Rows are points. Examples show where two turns around zero, p and q, send a point. Write where each new point lands after one turn and then the other. Backwards means that the second turn is done in reverse. Each puzzle has new turns, and all numbers are rounded.

Turn p:
.07,-.15 => .10,-.13
-.16,-.28 => -.11,-.30
.11,-.20 => .14,-.18
-.01,.63 => -.13,.62
Turn q:
-.59,.16 => -.61,.02
.23,-.12 => .25,-.06
.11,-.20 => .15,-.17
.25,.15 => .21,.20
Where do these land?
q, then p: .01,-.01 => .01,-.01
q, then p: -.13,.41 => -.29,.32
q, then p: .02,.41 => -.15,.38
q, then p: .17,-.31 => .28,-.21
p, then q: -.06,-.50 => .15,-.48

Turn p:
-.02,-.42,-.04 => .00,-.41,.11
.08,.05,.24 => .10,.13,.20
-.08,.02,.57 => -.01,.21,.54
.15,.15,-.13 => .12,.10,-.19
-.13,.19,-.64 => -.22,-.04,-.64
Turn q:
-.45,-.28,.04 => -.39,-.30,.20
-.19,-.37,-.12 => -.22,-.37,-.05
.09,.21,-.03 => .07,.21,-.05
.14,.32,-.30 => .01,.33,-.32
.42,.12,.42 => .55,.12,.23
Where do these land?
p, then q backwards: -.25,-.04,-.52 => -.12,-.23,-.52
p, then q backwards: -.53,.17,-.24 => -.44,.07,-.42
p, then q backwards: .09,-.05,.07 => .06,-.02,.10
q, then p: .27,-.34,.38 => .45,-.24,.28
p, then q: .01,.17,.13 => .03,.20,.06
p, then q: .41,.09,.18 => .42,.17,-.08

Turn p:
.43,.24,.12,-.33 => .33,.28,-.11,-.41
-.41,-.09,-.25,.06 => -.42,-.23,-.03,.12
-.07,-.16,.37,.18 => .14,-.04,.37,.19
-.19,.02,-.20,-.02 => -.25,-.08,-.09,.00
-.28,-.05,-.39,.41 => -.38,-.11,-.21,.45
.43,-.37,.46,-.12 => .67,-.16,.25,-.09
.09,.40,-.12,-.18 => -.11,.32,-.18,-.26
Turn q:
-.11,.10,.45,.19 => -.08,.32,.33,.21
-.21,-.15,-.16,.02 => -.20,-.22,-.03,.02
.46,-.14,-.36,.16 => .43,-.27,-.33,.15
-.30,.26,.20,.11 => -.31,.31,.08,.10
-.05,.07,-.59,-.40 => -.11,-.26,-.49,-.45
.21,-.13,.46,-.08 => .28,.14,.43,-.03
Where do these land?
p, then q: .11,.06,-.23,-.42 => -.02,-.20,-.14,-.43
p, then q: -.27,.04,.02,.10 => -.22,.05,.15,.11
p, then q: .18,-.34,-.17,.09 => .21,-.33,-.08,.17
p, then q: -.03,-.21,.22,.36 => .15,.08,.17,.41
p, then q: .36,.31,-.09,-.53 => .12,.05,-.31,-.63
p, then q backwards: .17,.19,-.26,.08 => .05,.31,-.18,.08
p, then q backwards: -.53,-.04,.52,.31 => -.33,-.33,.60,.25

Turn p:
.05,.02,-.30,-.20,.06,.12 => .01,-.01,-.06,-.27,.21,.18
-.24,.31,-.05,.57,-.17,-.11 => -.31,.10,-.50,.30,-.23,-.14
-.23,.46,-.08,-.01,.56,-.03 => -.32,.43,-.05,.09,.51,-.16
-.31,-.75,-.14,-.15,.01,-.03 => -.19,-.71,.35,-.01,.07,.19
.24,-.26,.45,-.25,.00,.27 => .35,.07,.52,.06,-.16,.18
.18,.32,.19,-.28,-.18,-.04 => .17,.33,.08,-.28,-.18,-.18
.23,-.08,.26,.54,-.13,-.01 => .25,-.03,-.20,.49,-.30,-.02
-.11,.30,-.31,-.15,-.21,-.01 => -.19,.11,-.25,-.39,-.03,.00
.18,-.32,.00,-.07,.06,-.17 => .23,-.30,.12,.01,.09,-.07
Turn q:
-.23,-.34,-.31,.24,.06,-.40 => -.17,-.30,-.13,.21,-.01,-.55
.20,.11,-.46,-.25,.09,.29 => .29,-.04,-.47,-.26,.16,.15
-.03,.20,-.28,-.16,.29,.07 => .06,.04,-.24,-.16,.38,.00
-.35,-.45,.13,.03,.04,-.30 => -.42,-.39,.18,.14,-.06,-.23
.03,.23,.29,-.44,-.37,-.28 => -.11,.19,.36,-.55,-.24,-.01
.44,-.17,.25,.52,.20,.05 => .44,-.08,.28,.56,-.02,.06
.04,.08,.14,.09,-.13,.42 => .04,.18,-.08,.14,-.14,.39
-.10,.34,.24,-.04,-.18,.14 => -.12,.39,.11,-.09,-.07,.21
Where do these land?
q, then p backwards: .08,-.50,-.13,.28,-.34,.17 => .01,-.24,.13,.48,-.43,-.07
q, then p: .04,.17,.31,-.27,.25,-.36 => .04,.21,.51,.11,.09,-.25
p, then q backwards: -.27,.26,-.31,-.09,.26,-.36 => -.43,.14,-.29,-.14,.25,-.26
p, then q: .54,-.04,-.33,.00,-.18,.12 => .50,-.20,-.27,-.23,-.01,.18
p, then q backwards: -.09,.17,.31,.13,.22,-.09 => -.13,.14,.08,.37,.03,-.16
q, then p backwards: .19,-.09,.07,.07,-.59,.25 => .10,.04,.22,.15,-.56,.27
p, then q: -.15,.07,.16,.27,.03,.46 => -.08,.39,-.22,.28,-.09,.21
q, then p backwards: -.34,-.04,-.08,-.38,.35,-.18 => -.31,-.05,-.41,-.25,.23,-.21

Turn p:
-.51,.08,-.26,-.11,.28,-.01,.04,.03,-.34 => -.33,.21,-.28,-.17,.03,.10,.04,.07,-.51
.44,.19,.26,.07,.15,.49,-.38,-.50,-.24 => .45,.30,.50,.04,-.20,.43,-.35,-.35,-.07
-.48,-.05,.48,.11,-.29,-.24,.40,.16,.44 => -.51,-.33,.30,.19,-.08,-.28,.51,.35,.19
.54,.49,-.03,.18,.43,.01,-.37,-.01,-.16 => .61,.62,.11,.08,.31,.15,-.10,-.09,-.03
.44,.08,-.28,.05,.21,-.05,-.24,-.53,-.13 => .22,.39,-.02,.08,.08,.02,-.40,-.56,.05
-.12,-.02,.11,.04,-.40,-.11,-.23,.14,.18 => -.11,-.14,.04,.19,-.06,-.04,-.16,.38,.25
.19,-.23,.32,.03,-.28,-.22,.14,.14,-.10 => .15,-.33,.21,-.01,-.06,-.41,-.05,.13,.04
.03,-.25,-.02,.30,-.57,.09,.41,.18,.20 => .05,-.50,-.17,.27,-.42,-.25,.26,.08,.25
-.25,.07,-.24,-.49,.07,.01,.22,.16,.06 => -.29,.03,-.29,-.49,.02,.06,.17,.08,.04
-.28,-.35,-.35,-.18,.40,.03,.02,.23,.10 => -.24,-.24,-.41,-.18,.39,.22,.10,-.09,-.21
Turn q:
-.26,.29,-.60,.16,.19,.07,-.16,.23,-.29 => .23,-.01,-.42,-.01,.34,.31,.05,.09,-.54
-.04,.03,.07,.03,-.06,.24,.29,.07,.03 => -.07,.01,.22,-.11,-.06,.20,.20,.08,.01
.27,-.26,.36,-.09,-.14,-.07,-.20,-.13,-.14 => .04,-.16,.24,.11,-.27,-.36,-.20,-.18,.08
-.48,-.23,.33,.34,-.34,.17,.01,-.22,.05 => -.56,-.26,.10,.19,-.21,.27,.12,-.38,.04
.49,.08,.02,.00,-.32,.25,.14,-.30,-.15 => .36,.01,.17,-.26,-.48,-.02,.15,-.23,.06
-.04,-.51,.24,-.51,-.07,.74,.13,.39,.48 => -.23,-.63,.48,-.22,-.20,.24,-.08,.73,.41
-.25,.40,.08,.03,.03,-.27,-.52,.05,.34 => -.19,.31,-.39,.29,.03,.17,-.53,.03,.07
.23,-.01,-.31,.24,.41,-.07,.10,-.31,-.13 => .47,.04,-.14,.08,.31,-.06,.30,-.24,.10
.29,-.14,-.38,-.25,-.20,-.04,-.05,-.02,.29 => .16,-.11,-.35,-.27,-.22,-.19,.03,.26,.23
.27,.03,-.06,.28,.31,-.46,.13,.29,-.22 => .21,.35,.00,.32,.24,-.39,.25,.10,-.25
-.49,.34,.25,-.22,.19,-.56,.15,-.06,-.26 => -.42,.47,.08,-.14,.52,-.16,-.27,-.28,-.21
Where do these land?
p, then q backwards: .41,.52,.17,.26,-.22,.21,-.22,.30,-.42 => .77,.41,-.07,.01,.14,.18,-.10,.33,.00
p, then q: -.17,-.34,.39,.07,-.04,-.25,.05,.10,.18 => -.34,-.14,.20,.33,.25,-.23,.10,.02,.04
q, then p backwards: .26,-.43,-.20,.14,.32,.07,.12,-.11,.17 => .29,-.07,.09,.19,-.08,-.07,.21,.37,.39
q, then p: .03,-.26,.10,-.10,.42,.07,-.18,.33,.15 => .22,-.24,.02,.25,.45,.04,.14,.17,-.12
p, then q: .18,.23,-.36,.41,-.07,.00,.11,.10,.23 => .20,.27,-.30,.04,-.11,.14,.46,.03,.11
q, then p: -.03,.17,.13,-.18,-.03,-.11,-.20,-.58,.07 => -.24,.23,.10,.08,.06,.24,-.32,-.23,.36
q, then p: -.06,-.10,-.12,.29,.51,-.63,.04,-.27,-.41 => -.05,.53,.05,.17,.35,-.33,.11,-.60,-.29
q, then p: .04,.52,.17,-.30,-.01,.60,.01,-.08,.15 => .28,-.09,.31,-.26,-.19,.58,-.12,.22,.30
q, then p: .28,-.12,-.43,-.42,-.35,.07,.64,.07,.05 => -.12,-.19,-.15,-.81,-.02,-.34,.19,.19,.29
q, then p: -.42,-.30,.36,-.21,-.14,.23,-.03,-.03,-.03 => -.41,-.38,.26,.05,.04,.23,-.15,.12,-.21
p, then q: -.52,.10,-.20,.03,-.40,-.26,-.33,.16,-.15 => -.22,-.04,-.38,.24,.06,.16,-.09,.31,-.56
